Rows are points. Each copy is the shape, with its points in the same order, turned, moved and blurred by noise. Is it also mirrored, or only turned?

Shape (8 x 2):
[[ 1.5 -0.5]
 [-1.4 -4.0]
 [ 2.4 -0.6]
 [-4.0  2.6]
 [ 1.5  3.5]
 [ 5.4 -0.8]
 [-1.9 -2.0]
 [-1.2  2.3]]
Copy 1 (8 x 2):
[[ 1.5 -2.5]
 [ 1.9  2.7]
 [ 3.3 -2.3]
 [-4.2 -1.0]
 [-0.6 -5.2]
 [ 5.6 -3.8]
 [ 0.2  1.4]
 [-2.1 -2.7]]
Copy 1 is: mirrored
Copy 2 (8 x 2):
[[ 1.5 -1.1]
 [-1.1 -4.9]
 [ 2.6 -1.4]
 [-4.3  1.2]
 [ 1.2  3.0]
 [ 5.4 -0.9]
 [-1.6 -3.0]
 [-1.2  1.4]]
Copy 2 is: only turned

Shape (6 x 3):
[[ 1.6 -1.1 -1.1]
 [-3.1 -1.7 -0.7]
 [-2.1  0.1 -2.6]
 [ 1.2  2.3  4.2]
 [-2.9  1.9 -6.4]
 [ 2.5 -1.7  3.9]]
Copy 1 (6 x 3):
[[ 2.9 -0.8  0.7]
 [-1.6  1.0  2.4]
 [-0.1  2.7  1.4]
 [-1.3 -3.5 -3.3]
 [ 0.9  7.2 -0.1]
 [ 0.4 -5.3 -0.1]]
Copy 1 is: mirrored
Copy 2 (6 x 3):
[[ 1.1 -1.4 -0.2]
 [-2.7  1.3  0.8]
 [-2.8 -1.3  1.4]
 [ 3.7  1.2  4.8]
 [-5.4 -4.8  1.7]
 [ 4.4  2.2  0.8]]
Copy 2 is: mirrored
Copy 3 (6 x 3):
[[ 1.4 -0.6 -0.5]
 [-2.1 -2.4  2.0]
 [ 0.2 -2.3  3.2]
 [-1.2  5.0  0.0]
 [ 2.8 -3.8  6.0]
 [-0.7  2.4 -3.7]]
Copy 3 is: mirrored

Shape (10 x 4):
[[-3.8 -1.8 -0.6 -2.3]
 [ 0.6 -0.3  2.3  2.6]
 [-1.5  3.0  0.1 -1.5]
 [ 0.5  2.5 -3.4 -2.0]
 [-1.0 -0.7  3.4 -5.0]
 [ 3.5  0.2  0.3 -0.2]
 [-6.1 -0.1 -3.1 -4.2]
 [-2.6  4.3  1.3 -2.1]
 [-0.2 -1.4  4.6 -1.1]
 [-2.6 -1.3 -5.1  0.6]]
Copy 1 (10 x 4):
[[-4.6  2.0  0.5 -1.4]
 [ 0.5 -1.9  2.7  2.1]
 [-1.1  4.0  3.4  0.4]
 [ 1.1  5.1  0.6 -1.3]
 [-3.1  1.0  5.0 -4.0]
 [ 3.0  0.0  2.3 -1.4]
 [-6.2  5.6 -0.5 -1.8]
 [-2.1  4.7  5.1  0.7]
 [-1.8 -2.3  5.0 -1.2]
 [-1.8  2.9 -3.8  0.7]]
Copy 1 is: only turned
Copy 2 (10 x 4):
[[-1.6 -3.1 -1.7 -3.1]
 [ 0.8 -2.8  3.1  2.1]
 [-0.9  0.9  1.4 -2.1]
 [ 0.2  2.7 -1.8 -0.6]
 [ 2.6 -2.5  1.4 -5.3]
 [ 3.7 -0.2  1.1  1.4]
 [-3.7 -1.0 -3.7 -5.2]
 [-1.6  1.1  2.8 -3.4]
 [ 2.4 -4.4  3.4 -1.9]
 [-2.5 -1.1 -4.5  1.0]]
Copy 2 is: only turned
